Each row is a point. Examples show where two turns around zero, p and q, send a point. Where does a point land after both, in the order given? Backwards means that the second turn is done in reverse. Each puzzle has new turns, and all numbers are rounded.
In the rows, 128 means zero.

Turn p:
[ 53 123  59] -> [ 52 140 195]
[131 142 151] -> [153 139 126]
[174 144 175] -> [181 133  86]
[137  99 153] -> [150  95 125]
[145 132 102] -> [105 133 108]
Turn q:
[ 75 185 140] -> [ 50 141 124]
[102 128 129] -> [108 114 118]
[151  82  80] -> [186 120  88]
[112  85 132] -> [141  85 120]
[127 162 163] -> [ 98 142 163]
[202 126 123] -> [186 167 153]
Where do these land?
q, then p: [115 133  81] -> [ 83 146 122]
p, then q: [141  45 150] -> [190  68 121]
p, then q: [108 177 146] -> [111 172 158]
q, then p: [149 158 136] -> [151 158 132]

Turn p:
[187  81 100 151 139 138] -> [173  65 119 127  98 144]
[ 98 137 150  82 134 175] -> [103 165 138  91 147 173]
[ 54  87 147 109 164 104] -> [ 46 116 100  88 140 109]
[157 139 147 147  79 163] -> [151 150 163 154  89 156]
[159 143 134 103  89 113] -> [165 167 120 128 105 118]
[ 56 152  97 111 120  94] -> [ 81 161  81 153 169 107]
[186 158 120 193 171 108] -> [179  72 175 156 150  88]
Turn q:
[ 83  81 145 135 171 124] -> [ 74  88  95 153 123 118]
[ 97 172 109 149 127 188] -> [ 96 168 162 136  94 177]
[136  93  91 173 164  56] -> [112 125  56 122 204 131]
[124 109 165 136 152 172] -> [107  92 156 168 116 138]
[155 108 147  92 120 157] -> [159  87 151 129 105 127]
[157 161 130  58  90 109] -> [180 135 154  71 106  90]
[113 110 176 129  85 170] -> [146 124 148 184  79 114]
[142 136  42 162  99  66] -> [158 188  59  89 172 155]
[144 181 147 118 144 110] -> [120 146 170 102 153 103]
Where do these land?
q, then p: [124  88  97 144  95 191] -> [149 121 148 173  95 190]
q, then p: [ 98 202 154 127 112 145] -> [108 193 168 137 132  93]
p, then q: [147  95  81 183 133 101] -> [154 115  64 164 154 150]
p, then q: [ 90 160 148  65 167 139] -> [ 74 110 164  69 112 116]
p, then q: [102  99 166  78 109 107] -> [130 164 124  78  84 108]
p, then q: [172 121 147 164 194  87] -> [152  68  89 132 159  73]
p, then q: [163 132 103 134  86 127] -> [167 150 137 142 152 155]

Turn p:
[144 142  80  96 191  91 146 121] -> [126 138 148 137 218 107 143 115]
[162  93 124 115 128  83 121 149] -> [145  86 160 151 135  97 142 110]
[ 97  77 123 144 104 173 134 160] -> [110  86  90 161  98 165 111 144]
[102  86 190 158 151 148  95  81] -> [ 69 143 127 123  72 145 115  64]
[ 99 174 128 121 123 136 177 164] -> [120 127 113  98 148 146 156 192]
[108 115 138 116  88 109 135  98] -> [127 135  96 133  98  91 148 124]
[ 97 158  69 130 152 110  99 145] -> [122 122 117 109 186 104  77 146]
[192  63 122 152 162 145 154  87] -> [120 152 168 215 126 154 142  82]
[139 170 146 151  79 138 128 152] -> [159 134 139 101  88 134 121 177]
[139 201 161  97 102 147  92 124] -> [181 155 122  51 111 137 127 126]
Turn q:
[ 84 118 116 136 119  66 167 175] -> [ 86  89 120 150 139  73  92 169]
[126 208 142 125 142 165  31 130] -> [183 232 132 107 127 168  94 148]
[148 138  97 164 135  93 148 129] -> [116 137  94 160 129  87 146 125]
[161 105 125 145  98 108 134 160] -> [141  95  96 141 100 114 142 152]
[117  55 159 147 136 163 177 102] -> [ 87  72 173 152 111 163 166 100]
[104 173 120 101 104 173  93  88] -> [143 183 162  67 117 135 118 108]
[164 119 168 112 137 148 176  96] -> [145  97 159 129 157 140 186 107]
[110 135 106  95 149 170 110 139] -> [108 149 120  87 143 167 112 127]
[137 101 118 127 132  68 116 133] -> [140  98  96 158 128 104  96 114]
Where do these land?
q, then p: [119  78  86 132  92 104 122 160] -> [141  89  85 159 117  86  97 129]
p, then q backwards: [127 169 147 164 155 167  59 115] -> [ 72 130 113  87 126 157  63 108]
q, then p: [163 144 149 160 105 125 165 101] -> [114 140 159 150 115 112 178 158]
p, then q: [ 84 164  81 164  91 120  75 150] -> [164 133  66 119 112 143  54 143]
q, then p: [ 91 114 122  96  95 128 147 105] -> [122 109 106 113 111 103 154  84]
p, then q backwards: [176  94 176 151  88  89 148  99] -> [133 123 150 201  77 130 140  83]
q, then p: [ 75 146 136 126 205 139 156 151] -> [ 59 124 128  77 151 169  97 124]
q, then p backwards: [181  87 117 104 137  89 162  98] -> [124  75 121  56 130 108 112 140]
p, then q: [117 159 130  81 153 144 104 167] -> [126 107 108 100 163 176 129  95]
p, then q backwards: [147 123 137 102 158 175 142 134] -> [154 112 144 116 167 165 117 119]

Turn p:
[122 170 145 130  73 116 102 155 137] -> [ 96 113 110 136 127  80 112 167 161]
[ 72 114  97  84 207 180 116 135 148] -> [158 119 159  83 166 211 169 169 116]
[186 163 136 137 118 116  89 192 133] -> [172  89 100 146 107  89  83 164 155]
[142 110 128 107 110 141  73 135 114] -> [128 105 147  94 114 108  96 152 106]
[120 108 121 160 100  91 106 175 126] -> [129  74 106 121 139  79 134 112 134]
[155 104 188 154  88  76  72 174 147] -> [135  64 156 134  96  41 111 117 166]
[133  92 102 165  90 109 198  81  87] -> [ 91 170  86 137 122 119 141  45  85]
[114 128 160 165 134 153 197  90  72] -> [104 174 115 178  94 141 182 104  79]
[113 159 122  40 195 149 183  99 136] -> [168 222 154 117 161 188 153 161 139]
[114 132 105 143 158 107  84 100 138] -> [122  97 159 141 171 149 103 121 118]
[137 130 105 124 136 170 187  74 171] -> [106 179 116 123 112 205 127  98 150]
Turn q:
[ 97 137 140 166 110  99 101  83 123] -> [ 85 139 148 140 121 110 104 111  75]
[ 58 148 126 150 140 109 180 180 155] -> [ 71 137 118  75 173 108 188 137 139]
[126 135  97  95 135  86 169  97 112] -> [147  93 115 115 152  67 111 112 128]
[ 73 120  86 102 183  86 136 166 166] -> [106 149 157 101 167  62 152 161 184]
[176 126 191 154 193 157  84 171 107] -> [175 201 144 166 162 203 140 140 127]
[118 151 169 126 117 158 140  73 151] -> [122 123 145  81 113 158  96  87 104]
[171 101  78 143 113  98 164 181 173] -> [128  94 124 163 120 103 206 110 184]
[182 150 116 141  86 144  91 141 127] -> [138 144  95 171  71 148 133 110 133]
[139 133 141  80  84 189 109 126  83] -> [162 115  83 111  80 168  90 167 114]
[150  83 190  79 118  85 133  75 138] -> [195  98 194 109 112 109 122 116  76]
[117 125  74 173 128 195 102 115  73] -> [ 78 115  84 176 136 171  68 157 144]
Where do these land?
q, then p: [177 139 169 170 168 178 108  76 121] -> [ 96 110 162 159  78 183  94 167  89]
q, then p: [169 153 131 111 109 147 166 152 118] -> [134 152  98  99 123 163  94 101 123]
q, then p: [ 47 149 100 109 107  62 155 133 106] -> [166 142 132 114 219  73 157 113 118]
q, then p: [159 174 123 167 124 197 145 178 160] -> [ 80 154  95 103 126 216 128 141 154]
q, then p: [178 112 132 195 159 143  62  76 107] -> [ 78  63 145 198  87 152 117 147  93]
q, then p: [ 52  74 115 107  93  99 121 100 118] -> [149 102 147  99 142  44 179 129 114]
p, then q: [105 123 113  76 127 140 160 156 112] -> [163 131  86 102 142 105 136 119 162]
q, then p: [111  55 109 155 147  66  79 111  81] -> [156  57 130 195 122  76 173 113 108]
q, then p: [150 160 165 116 136 157  49 110 139] -> [ 86 126 116 157  99 115  78 193 134]
q, then p: [126 131  78 103  95  97 176 137 159] -> [126 150 136  92 160 110 133  61 156]
p, then q: [ 98 127 168 108  89  96 148 154 141] -> [125 125 145  93 140  77 167  98 127]
q, then p: [163 140 134 120 181 155 166 153 174] -> [140 164 152 128 105 191 112 123 177]

Turn p:
[ 82 122 155 195  91  96 159 138  87 131 133] -> [139  92 148 125 104 147 138 161  60 150  69]
[155 107 131 185 129  64 117 150  78 175 152] -> [124  97 102 140 108 119 102 143  84 223 114]
[137  77 136 125 106  65 121 145 191 116 142] -> [146 115 116  98 119  42 106 173 141 130 116]
[194  74 158  86 159 155 170 117 138 172  75] -> [161 108 159 185 127  98  55  62 165 117 151]
[127 162 113  74 118 152 160 206 153  59  87] -> [211 147  91  85 172 144 146  99 157  63 110]
[174 100 101  99 175 140  65 113 106 112  81] -> [ 81 147  59 159 138 116  89  75 147 109 149]
[114 161 120 141 184 144 115 137 166 125  95] -> [125 136 113 171 192 130 150 141 141 106 137]
[112 145  60 121 154 144 108 108 183 178 126] -> [ 73 122 149 124 198 121 142 137 184 143 149]
[105 177 150 126  87 178 110 110 136 135 127] -> [119 157 157 128 115 190 137 161 154 102 124]
[160 115 101 155 176 173 109 112 120 161 183] -> [ 87 109 132 138 142 145 119 124 115 160 217]
[147 176 103 157 109 129 154 119  86  60 147] -> [141  99  87 108  87 171 198 112 113 119 130]
[ 79  90 149 132 100 157 133 110  97 149 130] -> [101 131 181 116 112 148  96 126  88 113 107]
[ 78 158 187  68  76  67 144  98 123  91 187] -> [155 204 170  86  50  92 187 150 115 128  91]
Turn q:
[113 121 142 138 132 142 136 213 141 167 118] -> [ 81 150 163 114 150 146 154 169 123 167  96]
[133 165  91 131 129 139 168  96 173 101  86] -> [136 117  75  95 132 123 154  96 193 125 129]
[115 125 151 116  45 107  67  94 100 181 150] -> [128 119 162 211  79 190 120  92  90 120 131]
[158 128 127 167 122 117 118  88 126 223  98] -> [ 97 105 150 185 177 149 102  62 147 151 114]
[ 64 143 139 137 111 113 139 118  71  67 113] -> [132 118  63 142 106 108 172 146  71  89 122]
[114 175 148 156 127 169  99 136 137 118 143] -> [121 141 166 137 113 100 178 122 143  96 118]
[ 86  76 136 175 132  73  84 142 167 111 135] -> [105  71 138 157  94  94 138 168 112 186 166]
[ 52 147 144 114 166 104 165 120 187  79 149] -> [ 97 125  85  68  55  65 144 128 127 147 128]
[175  86 161 159 103 187 161 104 149 149 106] -> [143  59 166 107 164 155 113 113 158 112  76]
[201 154  83  81 112  96 181 109  94 120 127] -> [204 177  74 118 159 162  90  97 138 136 125]
[149 112  87 141 168 155 162 171 125 150 156] -> [128 152 158  73 188 123 129 129 118 154 142]
[137 110 179 111 172  89  52 127 130 110 161] -> [125 138 164 172  84  74  72 172 120 123 153]
[166 121  76  39 144 172 132 146  64  87 122] -> [167 190 100  84 163 175  97 169 121  58 166]
Where do these land?
q, then p: [104  89 142 140  85 129 171  98  98 143 108] -> [ 84 103 126 128 129 140  91  73 104  99 125]
q, then p backwards: [ 95 170 148 126 110 160 161  66  90 101 145] -> [118 105 128 104 130 126 159 122  96  40  96]
q, then p: [136  67 136 117 162 111 182  85 130  58 103] -> [ 95 137  65  70 144  74  83  89 146 142 136]
p, then q: [131 116 125 107 114 188 133  86  77 139 164] -> [132 113 156 123  72 142 139  97  96  70 109]
q, then p: [120 134 172  95 139 195 113 131 128 153 135] -> [147 172 121 136 115 136 137 144 115  61  97]
p, then q backwards: [ 93  78 114 102 146 117 158  94 129 136 145] -> [105 133 146 163 169 154 125 115 133 152 174]
p, then q: [197 186  69 158  88 125 144 215 146 158 132] -> [106 137 195  63 174 178  68 124 189 153 165]
q, then p: [ 81  76 107 137 159 120 120 107 136  85  55] -> [106 110 121  45 178  82 119 121  87 129 138]
p, then q: [ 98  73  90 165 193  91 131  88 126  92 100] -> [112  88  52 138 144  94 122 134  56 149 162]
q, then p: [163 157 179 159 108 138  46 161 168 150 171] -> [194 116 151 183  89 133 109 212 120 127 101]
p, then q backwards: [ 79 132 173 123 132 163 154 146  88 131 172] -> [124 114 117 110  97 147 121 158  86 146 200]
p, then q: [140 160 119 103  93 101  57 182 160 119 146] -> [113 210 128 107 126 157 146 132 182 158 158]
q, then p: [163 183 109 135 127  90 103 163 206 167 118] -> [139 117 191 162 159 129 138 201 184 156 128]
p, then q: [190 171 109 126 133  65 119 170 111 160  98] -> [100 122 145 135 182 158 115  75 184 173 159]

Turn p:
[101  92 149 104 155 155  91 134 187 113 113 126] -> [148 150 171 163 169 157  91 168 135 122 122 143]
[111 120 174 144  99  94 137 153  87 140  84 112] -> [166 106 137 114 106  76 111  90 123 135 108 171]
[ 82 113 155  98  60  89 112 113 113 156 114 145] -> [188  89 112 136 142 138  92  66 118 157 136 143]
[170 122  82 132 169  90 134 152 121 100 179 125] -> [117 141 110  90 158 121 194 156 122 107 103  86]
[152 132  93 131 136 155 195 135 163 167 167 104] -> [116 132 131  97  64 164 130 168 118 116 129  68]
[132 122 176  93  94 109 170 104  90 131  84 159] -> [140 125 143 128  99 138 132  57 100 177 109 170]
[135 147 136 144 111 102 157 141 139 168  95 177] -> [124 137 120 102  99 146 102  68 119  94 111 140]
[115  81 162 147 118 141  96 107  86 144 118 156] -> [142 122 168 164 142  99 123  73 160 143 138 123]
[115 133  94 124 160 195  82 181 146  69 178 102] -> [ 90  92 155 134 182 133 150 227 152 102 156 126]
[190 203  76 134 157 137 163 132 154 186 164 120] -> [ 78 136  64 117  59 167 151 157 132  78 108  80]
[ 59 111 150 130  98 128 120 100  93  98  77 169] -> [119 118 153 133 169 104  80  67 114 175 152 168]
[139 124 156  95 115 117 107 108  84 134  88 135] -> [139 117 125 173 127 114 141  85 113 152 109 160]
[ 92 130  89 140 192 132 105 127 142 100 154  73] -> [108 140 112 129 170  94 112 212 138 138 119  96]
[154 110  72 152 134 159  85 128 160  70 135  85] -> [121 155 132 149 164 106 156 200 108  98 186 116]
[175 179 157 150 123 117 165 106 157 143 170 131] -> [125 162  87  95  72 166 155 128 169 126 133 131]
Turn q:
[124 109 114 114 120 143 131 168 181 197 130 130] -> [169 166  98 102 157 147 139 156 114 165  85 135]
[196 136 148 158 128 175 147 137 155 140  87  74] -> [184 150 165 120 108 104 127 154 106 182 170  80]
[168 140 121 135 172 128 124 135 195 127 148 185] -> [ 93 149 106  60 127 128  84 137  79 142 115 108]
[213 165  88 114 122 102 142 102 132 146 131 137] -> [ 93 120 125  73 132 146 167 102 120 174 165  83]
[ 83 137 143 104 112 142 121 176 110  89 197  57] -> [151  97  99 148  58  82 151 160 187 114  94 161]
[119 148 172  93 158 119 151 142 126 168 141 101] -> [142 129 139 131 107 101 147 101 111 172  89 166]
[128 155 114 120 170  88 110 152  45  67 153 139] -> [ 52  84 125 135 132  53 141 107 160  92 139 139]
[ 87 104 107  74  70 165 127  99 136 110  98 141] -> [143 181 116 156 123 189 115 109 191 107 134 134]
[130 113 157 117 130  75 111 115 115 151 153 180] -> [102 117 139  99 146 144 150  92  94  88  92 147]
[122 137  99 119 125 146 156 112 113 129 155  83] -> [125 118 100 158  96 132 157 139 143 158 149 135]
[ 74  45 109 157 115  83 127 145 107 160 123 148] -> [159 118  90 158 201 144 150 132 103  66 115 163]
[145 152 128 174 115 156 102 154  99 167 125 134] -> [120 122 166 141 157 118 152 176 123 140 104  89]
[108 146 122 194 142  94 143 105 163  35  73 149] -> [127  72 127 134 141 128  18 109 123  99 183 101]
[132 108 157 115 105 152 173  70 120 128 101 132] -> [146 159 147 170 102 166 129  82 110 126 153 115]
[ 90 124 142 130 137 154  54 108 124 106 106 131] -> [113 143 178 135 132 139  92 164 157  93 132 167]
Where do these land?
q, then p: [120 122 128 144  97 125 101 114 160 111 201 104] -> [142  87 177 117 134 149 145 132  79 111 165 143]
q, then p: [138 104 145 146 137 167 158 177  91 151 154 123] -> [128 135  99  79  98  73 135 116  99 112 112 141]
p, then q: [122 159 161 107  98  66 104 143 122 135  74 188] -> [ 51 164 148 132 148 172 101 108 111 107 182 121]
p, then q: [109 131  55 135  95 105 108 113 140  70 136 135] -> [ 66 120  85 141 113  83 164 139 123 139 130 171]
q, then p backwards: [127 187 152 120 147  42 141 121  99 139 107 158] -> [ 86 118 128 109 117 123 135 154  50 127 114 200]
q, then p: [ 98 174 124 119 156 101  86 125 126 139 112 179] -> [118 138 152 165 173 132  70 120 143 142  95 145]
q, then p: [166 148  77 150 103 126 115 105 187 100 159 149] -> [141  59 144 159 141 148 126 190 103 135 143 107]
p, then q backwards: [124 113 140 109 160 162 152 177 133 152  78  64] -> [ 98 143 197 176 153 168  98 139 137 126 165 112]
q, then p: [138 103 165 158 146 174 141 114 131  84 150 109] -> [158  91 105 100 135  99 164 114 140 118 169 154]
q, then p: [174  85 159 149 144 167 111 122  76 156 145  84] -> [135 107 125  44  85 114 163 105 146 143 109 157]
q, then p: [130  43 156 151 166 157 161 135 119 172 127  98] -> [ 81 117 100  83 100  87 194  81 139 110 114 132]
q, then p: [101 187 116 145  84 107 125  85 131 134 116 160] -> [134 139 187 179 123 121  86 158 149 139 150 119]
p, then q: [117 108  86  31 132 166 162 133 150 121 105 114] -> [141 159 172 203 152  77 169 162 129 109 107 117]
